Each row is a point. Examples show where two turns around zero, p and q, send a point. Where does a point land after both, in the order given? Backwards means that the second turn is done in reverse. Each puzzle has new turns, and all numbers are rounded.

Turn p:
[-14  34  -4] -> [-12  25 -24]
[ 17 -23 -12] -> [ 22 -20   8]
[-25   1  -4] -> [-20  -7 -14]
[ 20 -36  -4] -> [ 21 -28  21]
[ 2 24 24] -> [-12  31   9]
Turn q:
[-2 16  0] -> [ 1 12 10]
[ 20 -23 -11] -> [ 16 -14 -24]
[-32  24  27] -> [-29   6  38]
[ -1 -12   6] -> [ -4 -13  -3]
[38  7  7] -> [38 -6  8]
[-24 -12 -29] -> [-24  14 -28]
Where do these land?
q, then p: [ 7 25 10] -> [-3 21 18]
q, then p: [-9  1 18] -> [-16  -5  12]
q, then p backwards: [-10 -21 -48] -> [-25  38 -28]
q, then p: [12 -6 20] -> [  4 -11  21]

Turn p:
[-22 -39  23  -3  -3  -4] -> [-15 -37  10  25 -12 -11]
[-29  -5 -39  13   6   5] -> [-30   0 -21   8  30  19]
[  2 -14   0 -26  -5   4] -> [  3 -26   2 -15  -4   3]
[ 19 -29  18  -9   9 -18] -> [ 29 -26  13  16  -5  -5]
[ -3  17 -28  10  18  33] -> [-18  24   0 -11  12  38]
[ 30  32   1 -11  17  -2] -> [ 28  25  17 -24   7   3]
[ 21 -26   6  10 -11  -8] -> [ 22 -14 -12  19 -16   2]
[  2  35  31  25 -23 -32] -> [  9  36  -6  10 -13 -51]
[-20  29 -12  -9  -7  21] -> [-29  16  -3 -29   3   3]
Turn q:
[ -8 -10 -33  19 -15  -8] -> [ -3 -32 -16  24   2  -2]
[-20 -19  27 -27 -37  14] -> [ -8 -18  43 -21 -28 -18]
[ 24   0 -17  20  30  19] -> [ 13  14 -12  21  12  38]
[ -8  -5  33  18  19 -17] -> [ 18  13  13  -7  33 -18]
[ 18  15  -8  13  10 -24] -> [  8  16 -29  12   9 -10]
[-19   0  11  34  -5 -15] -> [  0  -8   9  17  30 -23]
[-19   5 -12  -5  20  -5] -> [-10  -8 -13 -15  18   9]
[ 18 -16  18 -30 -17   7] -> [ 14   5  17 -16 -37  -4]
[ 15  30 -19 -42  -4  28] -> [-33  18 -13 -14 -39  28]
Where do these land?
p, then q: [ 11  22  -5  42 -37  11] -> [-45  -6 -29  28 -12  -7]
p, then q: [ 11  -8  -7 -18   5   7] -> [ 10   0  10  -7 -14  13]
q, then p backwards: [  1 -29  23  21  14  16] -> [21 -3  5 -8 41 -9]
p, then q: [-27  26   1 -27  22  -4] -> [  2  13   5 -45  18  -7]
q, then p: [22 -2 -8 26  0 -2] -> [  9  25 -11  16  -2  13]
q, then p backwards: [ 17  33   2  -9 -33 -16] -> [-16  14  24  25 -34  -1]
q, then p backwards: [-27   7  -8 -30   3   1] -> [-18   6 -10 -27 -14  20]
p, then q backwards: [ -8 -48   2  -5  25 -14] -> [-19 -29 -19  36 -12  13]
